Each point is reached from the start by the listed moves, each made once or not at all, plus a little noise. Say if it took an odd or an even number of moves. Then give how often each move was made.
In the rows, zero is written as 128.

Moves:
(1): 168 130 147
(2): 115 163 140
(3): 113 114 165
Start: 140 106 139
Points:
167 142 167 => even (1, 1, 0)
124 142 153 => odd (0, 1, 0)
154 129 206 => odd (1, 1, 1)
114 127 187 => even (0, 1, 1)

Moves:
(1): 211 128 132 128 117 124 139 125 126 123 143 140 139 117
(2): 131 203 119 132 141 135 117 135 121 131 119 119 113 135
(3): 120 137 188 126 120 126 125 126 123 127 125 120 128 126
(4): 133 125 128 193 123 135 122 116 126 127 121 120 128 139
(5): 124 122 142 126 206 142 130 114 126 124 121 123 136 118
(6): 128 126 129 123 121 169 123 122 131 135 133 123 127 131
(7): 123 139 134 135 135 142 183 133 142 127 126 130 139 126
(8): 125 119 132 130 135 136 125 174 136 115 134 124 134 129
(9): 124 132 133 129 128 120 118 116 208 112 138 137 139 133
(10): 123 130 133 133 133 130 123 140 137 176 131 129 131 112
(11): 131 130 124 131 132 120 133 120 118 132 184 129 137 136
Start: 156 128 148 145 131 141 134 129 102 143 138 108 168 137
Points:
228 145 217 149 117 149 198 130 111 135 144 115 191 124 => odd (1, 0, 1, 0, 0, 0, 1, 0, 0, 0, 0)
227 219 158 155 139 195 173 128 200 177 162 114 188 121 => even (1, 1, 0, 0, 0, 1, 1, 0, 1, 1, 0)
225 216 229 219 204 176 180 122 105 181 128 91 182 118 => odd (1, 1, 1, 1, 1, 0, 1, 0, 0, 1, 0)

Moves:
(1): 156 116 126 126 129 138 138 129 125 133 122 121 133 133 131 131 125 126 144 127 132 117 134 133 123 121
(2): 140 168 134 127 124 130 141 130 132 126 123 133 127 134 133 127 135 116 127 116 113 132 146 138 141 128
(3): 119 129 163 129 129 118 139 129 134 138 126 128 131 139 124 129 130 123 118 138 124 122 131 120 128 118
(4): 131 136 134 174 124 140 133 140 124 121 137 128 116 130 124 128 125 119 130 126 134 129 133 131 131 120
(5): 135 128 126 126 169 127 117 135 129 125 136 123 123 124 125 122 131 116 135 128 129 133 138 130 134 112
(6): 124 124 132 124 127 158 127 132 126 114 128 133 119 138 121 135 134 128 117 133 122 133 142 135 125 131
(7): 121 122 120 130 136 134 157 124 130 125 125 130 132 125 131 124 125 124 131 124 123 125 126 126 126 130
(8): 121 132 134 130 127 124 134 160 129 134 137 134 141 128 137 135 134 138 138 142 143 151 139 137 121 122
(9): 120 130 133 138 129 124 127 121 163 126 127 115 128 123 131 131 122 126 135 122 131 127 134 127 130 140
(10): 121 123 126 140 126 152 137 125 128 164 125 130 121 122 132 130 123 117 125 127 136 140 134 139 139 121
(11): 137 133 124 124 130 125 127 121 137 126 180 132 128 142 125 136 128 131 127 119 138 119 125 140 135 121
(12): 134 123 134 128 138 123 130 119 135 119 125 166 120 123 142 121 127 133 129 139 130 128 137 138 126 123
(13): 121 131 133 130 138 137 116 107 123 129 126 133 169 128 135 124 142 128 134 133 127 127 131 128 136 122
(14): 122 125 121 131 130 120 132 124 137 127 115 136 124 156 132 122 133 126 132 128 136 127 124 127 137 138
(15): 122 129 139 127 130 123 126 122 116 126 141 122 110 119 170 135 146 123 131 133 127 121 125 116 121 139
(16): 124 122 132 131 128 121 131 123 121 124 129 135 129 118 132 173 124 113 120 132 135 119 122 139 129 132
(17): 139 136 132 139 125 118 137 120 137 132 130 130 125 115 106 134 185 134 129 121 132 131 127 118 121 127
(18): 124 132 120 133 135 126 130 117 131 123 129 120 119 131 130 134 130 155 129 130 126 129 125 137 134 126
(19): 115 128 139 122 125 129 135 119 121 125 133 135 124 126 124 136 131 120 157 126 133 124 128 135 131 124
(20): 143 133 117 126 133 121 129 121 135 134 138 111 133 130 114 127 114 116 132 169 117 127 132 116 119 138
(21): 123 136 128 123 131 131 132 124 119 120 116 118 131 130 122 110 122 135 111 135 163 119 142 124 125 128
(22): 136 124 140 131 132 115 131 109 123 125 134 126 136 133 127 125 129 131 128 124 138 161 136 120 131 132
(23): 119 119 123 128 124 111 132 123 119 132 131 129 135 139 126 135 125 123 132 126 123 113 165 118 131 120
(24): 126 113 134 137 128 112 136 122 129 124 134 120 131 128 126 114 148 117 127 129 124 131 132 167 138 133
Start: 130 134 136 148 152 121 109 139 112 112 138 119 137 135 146 97 120 102 108 133 139 146 117 149 135 110
Points:
152 158 122 209 165 175 167 98 155 134 179 112 165 200 146 112 117 51 138 146 137 128 209 171 173 103 => even (1, 1, 0, 1, 0, 1, 1, 0, 1, 1, 1, 0, 1, 1, 0, 0, 0, 0, 0, 1, 0, 0, 1, 0)
180 157 147 140 215 138 156 148 119 92 215 151 122 144 201 155 135 61 130 186 144 142 180 189 129 99 => odd (1, 1, 0, 0, 1, 1, 1, 1, 0, 0, 1, 1, 0, 0, 1, 1, 0, 0, 0, 1, 0, 0, 0, 0)
137 179 137 207 169 146 179 77 140 87 124 97 160 180 113 104 176 88 156 158 159 115 215 150 154 109 => even (1, 1, 0, 1, 0, 1, 1, 0, 1, 0, 0, 0, 1, 1, 0, 0, 1, 1, 1, 1, 1, 0, 1, 0)
183 160 174 205 205 120 178 113 166 96 202 139 121 157 121 158 158 43 120 160 131 111 218 167 141 76 => even (1, 1, 1, 1, 1, 1, 1, 0, 1, 0, 1, 1, 0, 0, 0, 1, 1, 0, 0, 1, 0, 0, 1, 0)
135 156 142 203 166 139 179 134 127 133 204 152 129 127 123 95 153 93 137 179 210 161 160 173 130 81 => even (0, 0, 0, 1, 0, 0, 1, 1, 0, 1, 1, 1, 0, 0, 0, 0, 1, 0, 1, 1, 1, 0, 0, 0)
135 153 137 178 219 118 167 60 165 112 178 143 163 163 132 113 189 41 101 162 171 133 229 209 181 105 => even (0, 1, 0, 0, 1, 1, 1, 0, 1, 1, 1, 1, 1, 1, 0, 1, 1, 0, 0, 1, 1, 0, 1, 1)
136 166 219 213 204 63 152 116 102 98 158 157 186 141 141 110 212 66 99 157 188 180 233 192 163 63 => odd (0, 1, 1, 1, 1, 0, 0, 1, 0, 0, 0, 1, 1, 0, 0, 1, 1, 0, 0, 0, 1, 1, 1, 1)
103 151 212 195 154 125 153 134 91 139 215 119 125 153 180 106 135 89 121 151 225 182 159 159 144 83 => odd (0, 0, 1, 1, 0, 0, 0, 1, 0, 1, 1, 0, 0, 0, 1, 0, 0, 0, 1, 0, 1, 1, 0, 0)
125 142 194 214 153 137 180 151 148 128 120 143 129 193 165 80 139 69 110 155 187 152 249 219 165 88 => odd (1, 1, 1, 1, 0, 1, 0, 1, 1, 1, 0, 1, 0, 1, 0, 0, 0, 0, 0, 0, 1, 0, 1, 1)
116 97 168 176 167 105 174 92 138 104 144 125 198 169 138 106 218 89 176 131 169 178 200 184 150 112 => even (1, 0, 0, 0, 0, 1, 1, 1, 1, 0, 0, 0, 1, 1, 0, 0, 1, 0, 1, 0, 0, 1, 1, 1)
145 134 155 168 167 126 188 59 137 125 217 82 122 167 177 125 143 65 155 146 132 153 211 203 169 122 => even (1, 1, 0, 0, 0, 1, 1, 0, 1, 1, 1, 0, 0, 0, 1, 0, 0, 1, 1, 1, 0, 1, 1, 1)

Moves:
(1): 176 136 122 140 137 126 114 118 110 127 120 138 135 124 126 119 112 143 122 123 99 136 114 121 138 142 148
(2): 121 180 131 120 121 110 141 117 124 122 120 116 121 133 127 135 125 128 113 125 114 122 140 117 129 128 131
(3): 125 122 166 128 108 130 115 110 130 131 135 139 125 126 129 132 133 118 125 120 117 136 138 133 125 134 131
(4): 121 136 124 172 123 105 135 111 133 125 131 134 115 115 130 138 127 115 136 123 124 143 125 136 122 125 129
(5): 114 137 137 124 179 131 126 134 135 131 124 120 141 123 143 141 134 128 131 124 123 135 129 127 140 140 134
(6): 121 151 122 144 116 166 118 121 149 124 152 126 128 140 108 151 122 124 142 106 141 137 109 131 134 126 145
(7): 136 120 134 128 124 134 167 123 126 120 134 124 132 124 122 128 137 132 129 112 125 132 132 116 137 125 138
(8): 130 133 139 142 129 134 124 161 113 125 143 132 120 123 129 119 133 144 126 109 120 118 133 128 145 121 119
(9): 139 137 126 131 130 121 137 133 177 126 116 151 125 152 125 122 128 123 113 133 116 123 130 137 119 122 128
(10): 117 134 138 125 126 116 140 121 125 184 135 119 131 133 124 129 127 117 124 127 133 130 122 121 137 128 146
(11): 125 130 125 121 128 118 120 117 132 120 154 119 129 122 136 129 127 133 128 127 123 125 122 122 128 127 123
(12): 101 131 108 127 130 126 126 122 119 128 133 180 120 118 148 124 128 137 127 114 137 137 131 140 125 133 129
(13): 127 130 134 141 122 125 127 129 126 121 125 128 163 135 132 137 130 131 130 124 144 118 125 126 115 133 135
(14): 121 122 132 130 132 124 128 130 112 123 139 116 122 184 117 126 122 125 105 122 140 135 144 133 118 129 129
(15): 134 128 118 132 116 132 136 132 129 130 127 123 118 132 157 132 123 127 125 133 134 129 123 129 132 133 142
(16): 126 121 118 118 125 116 125 157 117 130 129 136 121 139 120 185 131 132 126 137 106 140 134 134 144 122 149
(17): 132 118 124 130 134 136 105 119 125 124 120 134 135 124 125 126 186 112 131 119 123 124 118 114 119 113 142
(18): 130 120 127 129 137 135 126 119 138 145 125 119 115 126 147 129 144 180 122 118 116 130 123 140 115 124 127
(19): 140 132 127 119 121 115 132 127 134 122 123 130 126 140 132 129 134 135 159 129 135 131 138 128 137 131 125
(20): 126 135 136 142 125 137 142 134 123 126 134 128 126 130 127 129 138 139 126 167 123 131 116 122 141 136 118
(21): 141 139 139 122 135 121 118 128 132 135 134 132 110 125 115 140 139 133 115 130 165 123 127 129 135 131 124
(22): 131 129 119 122 119 132 116 144 141 136 124 120 142 118 132 118 138 129 112 119 125 171 134 121 130 143 121
(23): 137 127 115 142 127 130 124 117 126 133 134 124 126 114 125 120 132 125 122 135 137 115 160 130 140 129 140
(24): 140 138 142 112 134 123 138 126 118 138 127 128 147 112 126 114 136 129 131 123 125 136 127 181 130 139 118
Start: 114 110 153 121 112 141 135 105 107 147 90 115 135 127 124 127 153 105 111 108 97 127 125 129 137 132 113
Points:
204 188 210 107 103 80 167 86 120 212 128 131 106 128 118 164 199 186 74 64 40 132 170 174 203 143 169 => even (1, 1, 1, 0, 0, 0, 1, 1, 1, 1, 1, 0, 0, 0, 0, 1, 0, 1, 1, 0, 1, 0, 1, 1)
128 208 157 160 57 171 106 106 163 147 121 187 97 137 139 141 249 116 83 81 122 159 158 123 186 148 143 => odd (0, 1, 1, 0, 0, 1, 0, 1, 1, 0, 0, 1, 0, 0, 1, 0, 1, 0, 1, 1, 1, 1, 1, 0)
155 193 119 203 130 103 183 136 130 147 81 171 135 125 200 183 200 203 82 89 27 187 162 133 197 169 177 => even (1, 1, 0, 1, 1, 0, 1, 1, 1, 0, 0, 1, 1, 0, 1, 1, 0, 1, 1, 1, 0, 1, 1, 0)
134 160 150 136 178 167 82 94 93 161 130 168 167 110 141 217 243 191 103 86 86 166 63 180 162 162 168 => even (1, 0, 0, 0, 1, 1, 0, 0, 0, 0, 1, 1, 1, 0, 0, 1, 1, 1, 0, 1, 1, 0, 0, 1)
135 150 176 110 77 151 171 89 168 158 148 188 93 149 153 207 207 185 117 94 97 173 110 206 174 149 147 => odd (0, 0, 1, 0, 0, 1, 1, 0, 1, 0, 1, 1, 0, 0, 1, 1, 0, 1, 1, 1, 1, 0, 0, 1)
